Every row gives one point. Each copy is the shape, with its points in the same order, stretched, turned, moved and blurred by noise. Is it also mirrored, or only turned?
In the rows, 128 means zero.

Shape (7 x 2)
[[113 154]
 [164  99]
 [177 134]
 [129 133]
 [121 156]
 [101 126]
 [ 99 166]]
Copy 1 (7 x 2)
[[158 150]
 [ 92  99]
 [131  88]
 [131 134]
 [159 141]
 [130 166]
 [173 165]]
Copy 1 is: only turned
Copy 2 (7 x 2)
[[ 99 139]
 [191 134]
 [194 164]
 [130 137]
 [111 146]
 [ 94 114]
 [ 73 139]]
Copy 2 is: only turned
Copy 3 (7 x 2)
[[110 161]
 [136 111]
 [150 141]
 [113 150]
 [120 163]
 [ 97 143]
 [ 98 175]]
Copy 3 is: only turned

Shape (9 x 3)
[[114  91 138]
 [ 77 151 147]
 [140 160 154]
 [ 88 145 120]
 [ 89 104 116]
 [119  93 139]
 [113 155 100]
 [185 111 124]
 [185 112 108]]
Copy 1 (9 x 3)
[[ 89 132 113]
 [ 96 102 173]
 [124 167 156]
 [118  94 160]
 [100  87 125]
 [ 93 135 113]
 [151 103 157]
 [140 185  95]
 [161 180  83]]
Copy 1 is: mirrored
Copy 2 (9 x 3)
[[156 103 126]
 [142 158 152]
 [115 141 131]
 [159 164 136]
 [170 136 124]
 [149 104 116]
 [152 165 105]
 [108 108  91]
 [109 108  76]]
Copy 2 is: mirrored

Shape (10 x 4)
[[150 135 145 137]
 [144 156 155  95]
 [ 86 138 174 130]
 [145 142 106 120]
 [121 112 101 118]
 [151 111 111 139]
 [125 100 190 140]
 [ 64 171  89 134]
 [141 142 110 133]
 [143 160  88 116]]
Copy 1 (10 x 4)
[[135 116 101 104]
 [198 142 107 103]
 [171 130 150  73]
 [126 146 107 128]
 [129 144 136 142]
 [102 116 115 134]
 [163  87 138  92]
 [112 182 153 102]
 [126 139 107 123]
 [127 159 104 134]]
Copy 1 is: mirrored
Copy 2 (10 x 4)
[[106  98 122 134]
 [147  64 139 140]
 [113  88 216 122]
 [141 131  92 136]
 [139 161 117 156]
 [111 147  92 152]
 [ 77  79 191 159]
 [168 170 161  81]
 [128 133 101 127]
 [160 141  77 119]]
Copy 2 is: mirrored

Shape (11 x 6)
[[161 130 129  65 112 121]
 [125  97 122 138 104  81]
 [149 143 148  90 152  98]
 [118 135 130 130 137 135]
 [162 149 168  89 131 191]
 [158 146 130  97 151 157]
 [ 46 120 150  91 139 120]
 [153  71 146 157  98 161]
 [123 124  67 148 128 118]
 [119 127 127  98  87 107]
 [143 122 135 120  73 107]]
Copy 1 (11 x 6)
[[129 177 129  92  99 158]
 [156 116 135  61 181 143]
 [143 153 161 111 129 192]
 [128 131 131 149 137 141]
 [108 166 163 189  59 116]
 [106 149 158 165  83 157]
 [128 187  95 124 212 144]
 [ 98  97 162 111 125  66]
 [116  94  94 125 152 138]
 [155 147  96  78 156 124]
 [154 120 111  69 137 100]]
Copy 1 is: only turned
Copy 2 (11 x 6)
[[166 136  95  91 134 122]
 [126 122 140 107 166 102]
 [138 160 124  81 136 132]
 [105 144 126 112 130 133]
 [138 128 115 100  84 165]
 [138 150 112 112 112 147]
 [ 71 139 110  76 111  95]
 [134  91 171 131 119 128]
 [109 147 120 155 166 110]
 [123 119 103  90 147 115]
 [131 104 116  98 156 130]]
Copy 2 is: mirrored
Copy 3 (11 x 6)
[[189 117 118  94 143 157]
 [141 113  96 136 126  90]
 [141 142 106  93 149 152]
 [118 124 124 122 109 147]
 [141 114 155  55 106 175]
 [139 126 155  92 127 178]
 [130 123  72 125  93 185]
 [123  69 140 103  98  97]
 [127 126 145 173 125 127]
 [183 117 103 120 115 128]
 [173 120 111 114 115  94]]
Copy 3 is: only turned

Shape (11 x 6)
[[124 101 111 140 151 118]
 [140 146 165 111 133 127]
 [131 145 129 115 117 131]
 [115 151 154 142 138  92]
 [122 153 151  90 111 165]
 [140 123 129 161 147 111]
 [148 142 169  87  70 135]
 [147  68 130 149 148 171]
 [169  90 106 160 168 166]
 [ 92 138 160 143 109 139]
 [119 134 160 113 141  84]]
Copy 1 (11 x 6)
[[147 110  80 114 142 149]
 [134 141 155 124 138 124]
 [119 152 126 143 134 131]
 [ 98 122 166  98 120 124]
 [140 164 124 163 123 116]
 [135  91 131 120 146 157]
 [115 178 135 149 168 101]
 [201  73  59 161 186 149]
 [194  68  78 166 172 194]
 [116 106 141 144 123  88]
 [113 154 138  80 128 114]]
Copy 1 is: only turned
Copy 2 (11 x 6)
[[103 125 140 146 116 144]
 [132 146 105  89 164 127]
 [147 160 108 124 134 116]
 [136 143 158 111 146 112]
 [145 179  73  81 140  97]
 [103 136 150 146 137 147]
 [179 152  65  98 183  79]
 [ 55 121  92 135 129 161]
 [ 51 135 103 158 123 202]
 [114 170 128  95 136  66]
 [152 120 142 104 147 112]]
Copy 2 is: mirrored
Copy 3 (11 x 6)
[[106 112 133 152 146 116]
 [150 128 113  97  98 116]
 [134 130 105 151 116 129]
 [118 123  72 100 137 103]
 [154 123 116 151  85 106]
 [121 116 119 127 151 132]
 [168 171 102 127  99 132]
 [142 121 185 156 149 121]
 [142  97 189 165 145 164]
 [135 130  86 146 158  75]
 [115 131  88  76 115  99]]
Copy 3 is: mirrored

Shape (11 x 8)
[[113 126 184 154 139  79 138  80]
 [134 150 145 100 105 173 170 166]
 [140 166 148 104  81 135 154 101]
 [163 126 151 178 135 137 177 121]
 [111 152 146 147  85  94 126  97]
 [123 158 123 147 132 136  69  96]
 [150 106 122 135 114 114 100 123]
 [103 146 103 104 103 112 127 104]
 [104 147 144  81 105 121 147 115]
 [161 158 162 131 130 109 185 156]
 [138 148 149 159 125 135 135 183]]
Copy 1 (11 x 8)
[[ 93  42 140 107 151 126  69 107]
 [ 86 228 142 163 111 125 185  89]
 [ 82 151 113 131 111 111 152  74]
 [ 54 151 147  71 187 154 123 138]
 [ 91  99  90 145 127 118  96 108]
 [151  84  81 111  89  84  97 147]
 [105  89  96 137 120 134 143 144]
 [145 124  81 170 121  96 138 110]
 [132 132 135 181 103 115 146  77]
 [ 84 193 123 108 134 187 141  90]
 [ 89 178 121 142 111 161 132 149]]
Copy 1 is: only turned
Copy 2 (11 x 8)
[[ 93 164  72  77 106 146 166  96]
 [172  86 167 132 119 101  92  60]
 [191 145 128 120 109  92 159  93]
 [104 151 124 107 149  88 114  73]
 [122 155  79 127 100 115 175 107]
 [110 106  99 141 136 153 172 138]
 [110 162 136 138 114 140 128 120]
 [144 122 133 124  81 105 158 135]
 [170 119 139 109  79 122 144 102]
 [142 127 112 107 131  75  88  75]
 [103  84 112 145 147 126  85  73]]
Copy 2 is: mirrored
Copy 3 (11 x 8)
[[119 186 126 140  78  85 125 142]
 [104 127 171 141 179 141 156 134]
 [ 95 128 160 139 109 151 149 162]
 [158 122 169 139 127  83 124 125]
 [118 158 134 135  78 139 132 121]
 [128 132  85  96 110 135 150 128]
 [133 134 104 131 121 132 101 137]
 [ 79 129 111 151 109 148 138 125]
 [ 66 151 132 155 125 143 149 148]
 [103 141 189 125 134  96 113 122]
 [143 148 158 105 158 117 126  88]]
Copy 3 is: mirrored
Copy 4 (11 x 8)
[[154 177 121  66 103  88 148  86]
 [128 105 167 169 136 115 106 173]
 [132 140 189 174 124 137 105 126]
 [ 93 158 167  99  97  96  97 131]
 [136 141 120 125 114 110 130  83]
 [107 181  97 131 155 102 146 127]
 [114 144 106 106 133 136 129 130]
 [109 126 138 131 154 139 136 104]
 [141 116 154 151 152 124 138 125]
 [118 125 182 138  81 117 122 151]
 [108 120 110 118 107  94 130 156]]
Copy 4 is: mirrored

Shape (14 x 9)
[[152  68  75 115 102 133 123 121  92]
 [106  95 120 136 128 147 167 157 118]
 [ 83 135 128 136 143 105 154  98 171]
 [145 119 117 116 129 141 129 137 159]
 [144 122  71 107  87 161 111 123 107]
 [133 114  88 118  82 170 110 116 101]
 [ 96 142 133 131 126  99 155 139 134]
 [111  93 120 102 125 131 107 145 102]
 [130 102 106 146 103 141 107 142 130]
 [138 139 116 173 135 114 131 136 129]
 [ 85 130 124 151 164 119 160 125 160]
 [137 134 153 161 140 140 136 100 129]
 [106 141 160 188 112 113 140 102 186]
 [143  94 103  91  94 132 149 142 102]]
Copy 1 (14 x 9)
[[ 88 147 111 129 205 151  99  69 168]
 [ 86 145 130  88 174 154 142 144 128]
 [128 145 105 160 113 107 161 170 121]
 [138 163 120 105 151 119 145 118 141]
 [138 168 131 124 179 148 102  82 192]
 [128 161 127 124 161 156  89  95 189]
 [119 112 136 129 145 106 161 147 138]
 [ 97 137 162 118 158 125 104 105 132]
 [100 148 129 108 151 137 141 101 164]
 [122 116 109 124 133 147 188 133 140]
 [117 147 118 131 116 138 181 176 109]
 [126 121  82 137 100 156 144 158 103]
 [111 127  76 140  80 107 183 177 136]
 [109 136 125 110 214 122  99  92 172]]
Copy 1 is: only turned
Copy 2 (14 x 9)
[[148 113  74 111 202 163 135 178 107]
 [125  96 143 157 161 141 153 126 106]
 [104 156 109 178 133 106 108  77 140]
 [137 112 124 136 132 128 101 149 123]
 [181 119 109  76 178 126 131 143 105]
 [184 112 103  77 165 149 144 125 108]
 [ 99 146 139 148 145  97 144 115 153]
 [142 118 140 123 153 176 150 151 125]
 [154 121  97 123 133 143 162 161 116]
 [ 82 134  96 127 123  94 158 149 117]
 [ 90 142 128 184 132 106 128  91 112]
 [ 80 110  89 125 100 142 127  96 117]
 [102 143  66 171  75 107 142  85 155]
 [150 103 127 111 196 140 122 159 138]]
Copy 2 is: only turned
Copy 3 (14 x 9)
[[188  99 154  87 172  75 168  94 133]
 [138 126 151  92 160 129 140 194 119]
 [101  99  72 159 127 187  73 170 127]
 [107 110 159 149 156 106 129 154 130]
 [181  94 201 127 135 123 169  85 135]
 [195 111 196 134 138 138 166  90 131]
 [ 89 127  99 109 120 163 114 157 123]
 [164 146 158  91 169 114 143 114 140]
 [142 124 158 136 144 104 144 112  93]
 [101 120 108 137 107  98 117 146  93]
 [100 104  90 147 132 162  67 190 108]
 [137 143 102 172 110  99 121 173 122]
 [ 72 136  47 194 122 156 117 173  73]
 [144 114 156  82 163 119 184 134 153]]
Copy 3 is: only turned
Copy 4 (14 x 9)
[[101 128 114 185 119 171 161 121 100]
 [133  94 124 146 101 143  97 120  88]
 [143 135  86  77 161 136  68 159 135]
 [112 120 132 109 147 132 136 154  89]
 [114 168 115 150 107 164 174 150  75]
 [135 171 101 155  99 146 174 154  83]
 [116 134 112  94 129 140  77 100 107]
 [ 88 128  81 148 112 130 142 126  96]
 [117 151 119 151 125 119 129 145  83]
 [120 151 165 112 121 122  93 125 124]
 [139 117 114  91 138 134  57 163 132]
 [160 149 139  94 123 100 125 145 155]
 [178 162 120  79 169  80  68 149 127]
 [101 112 115 153 117 173 155  87  74]]
Copy 4 is: mirrored

Shape (15 x 11)
[[ 81 100  76 135 133 129 162 150 139  99 150]
 [118 150 124 142 102 154 149 148 173  87 147]
 [109  86 127 108 133 118 172 116 120  71 144]
 [157 155 146  90 113 113 107 152 154 110 103]
 [158 136 149 102 150  90 108 102  87 160 119]
 [134  88 106 149 161 116 153  99  85 108 122]
 [105 104 123 149 155 119 134 121 112  93 120]
 [143 110 167 139 115  73 118  94  75 163 113]
 [151 129 107 127 118 134 169 147 136  92 148]
 [135 124 145 124 149  97 103  81 102 141 161]
 [153 104 179 134 165  83 129 138 127 158 161]
 [128 191 150 111 132 119 149 127 133 114 103]
 [124 140 129  88 117 138 167 152 150 119 131]
 [150 152 130 105 124  97 145  99 166 129  93]
 [139  80 170 137 158 135 114 101 103 169 144]]
Copy 1 (15 x 11)
[[150 146  71 150 208 173 177 131 111 171 149]
 [149 131 104 160 169 121 148 137 120 135  92]
 [166 116 111 148 209 131 106 140 120 158 151]
 [183 156 125 165 103 102 123 149 130 104 113]
 [153 117 139 103  85 126 101 154 133 111 147]
 [140 128 137  79 168 149 148 130 143 135 163]
 [153 136 149 127 161 135 138 129 111 128 158]
 [140 115 175  80  97 123  65 149 132  82 134]
 [166 123 102 121 176 148 155 141 137 149 109]
 [138  75 126 108 120 128 102 156 108 112 152]
 [134  60 156 109 149 161  98 196 141 115 147]
 [151 149 133 166 103  86 102 149 121 150 104]
 [153 147  78 186 162 120 125 146 144 164 117]
 [114 146 100 128 110  80 106 182 153 127 109]
 [110  87 144 105 124 147 109 142 157 100 161]]
Copy 1 is: mirrored
Copy 2 (15 x 11)
[[114 100  81 112 158 173 148 145 116  97 122]
 [132 167  97 132 161 126 128 134 173 125 158]
 [122 115  70 154 143 154 138 156  97 145  96]
 [170 174 134 135 143 124 105 143 188 140 107]
 [153 103 186 147  73 137 114 144  99 171  97]
 [113  68 112 171 112 171 159 136  72 181  86]
 [127 101  93 131 113 150 150 115 109 155  97]
 [101  99 176 162  52 120 105 131 104 199  86]
 [137 137 101 156 158 170 144 160 137 144 136]
 [138  83 164 148  71 144 100 126  71 156 129]
 [ 96 116 163 129  86 183 117 138  78 204 130]
 [160 166 137 141  96  92 133 156 190 167 138]
 [138 164 113 129 162 134 133 173 156 121 128]
 [162 128 144 151 127 105 118 164 171 191 132]
 [100  97 170 134 104 154 125 119  40 180 111]]
Copy 2 is: only turned

Shape (18 x 12)
[[144 171 129 141 127 158 153 103 146 129 130 102]
 [148 140  91 131 154 134 179 160 101 155  88 173]
 [167 144 121 157 124 126 126 174 127 151 124 157]
 [101 114 112  98 155 157 110 123  77  82 155 143]
 [ 88 130 100  91 175 147 152 119 108 112 198 170]
 [125 113 111  84 174 149 161 131 110 119 168 119]
 [186 161  92 120 139  95 119 143 146 112 110 147]
 [ 92 130 110 105 132 164 115 119 155 104 132 108]
 [171 149 174 134 145 167 113 118 168 113 121 126]
 [ 91 112 104 101 166  87 139 117  71 137 162 163]
 [ 96 109 126  69 125 141 140 127 111  85 157 149]
 [130 149 116 164 161 100 150 172 147 119 118 163]
 [123 176 159 148 162 165 114  85 146 100  91 111]
 [145 178 150 179 105 158 138  95 141 117 117 105]
 [186 130 133 167 108 144 182  97 180 129  98 155]
 [110  85  99 129 164 155 134 100 113 103 160 116]
 [104 107  85  75 160 154 110 120 124 146 166 177]
 [139 142 158 137 135 114 130 131 154 142 104 115]]
Copy 1 (18 x 12)
[[147 104 109 125 149  82 174 121  91 108 104 149]
 [147 152  68 114 159 149 100 124 146 132 112 131]
 [165 132 107  99 138 120 123 125 147 156 133 102]
 [ 84 101 122 112  94 136 111 123 145  94 194 135]
 [130  81  91 157  82 131 124 102 139 112 156 168]
 [130 100  90 144 105 125 129 135  91 118 189 173]
 [164 133 109  86 122 145 126 125 101 129  90  76]
 [130  92 139 156 124 113 143  79  87  95 154 159]
 [162 128 156 105 120  88 157 149 103 112 132 143]
 [ 84 132  78  97  90 158 108 116 148 146 142 148]
 [101 104 141 157  83 125 104 133 103 112 150 140]
 [171 118 131 132 151 186 117 121 143 170 102 136]
 [125 117 149  85 147 109 159 134 113  91 109 166]
 [137 109 132 114 160  84 181 133 116 111  86 127]
 [154 173 134 161 156 132 173 118 108 109  51 107]
 [ 89 119 113 145 115 162 152  78 128  94 206 161]
 [124 120  83 134  79 111 118  55 133  93 174 146]
 [145 137 140 102 142 117 139 138  92 151 110 155]]
Copy 1 is: mirrored
Copy 2 (18 x 12)
[[113 137 126 159 105  74 142 143 149 115 114  93]
 [186 154 192  95 122  98 128 193 136 120  78 118]
 [161 129 150  90 110 141 137 138 110  82 105  93]
 [119 167 110  97 178 104 164 150  99 136 149 174]
 [146 130 134  84 132  71 180 170 120 113 185 190]
 [127 139 160 115 167  74 190 143 124 143 147 161]
 [190 138 129 164 120 139 171 153 101 113 127  80]
 [134 170 129 153 143  84 134 121 129 104 155 153]
 [152 145 112 101 116 107 159  87 117 129 113  71]
 [132 112 148  90 139 141 181 166 148 141 162 181]
 [161 125 120 110 169  95 149 139 105 129 151 207]
 [208 116 149  96 142 129 134 148 131  97 144  92]
 [136 170  97 136 125  95 145 120 160 142 115  70]
 [103 129  99 150  97  95 114 132 147 115 106  69]
 [168 109 161 132  63  93  82 130 122 140 101  61]
 [ 89 153 151 120 149  93 139 128 115 156 174 138]
 [146 165 161  89  97 105 166 146 105 103 162 183]
 [158 120 142 122 126 139 146 101 159 120 113  97]]
Copy 2 is: only turned
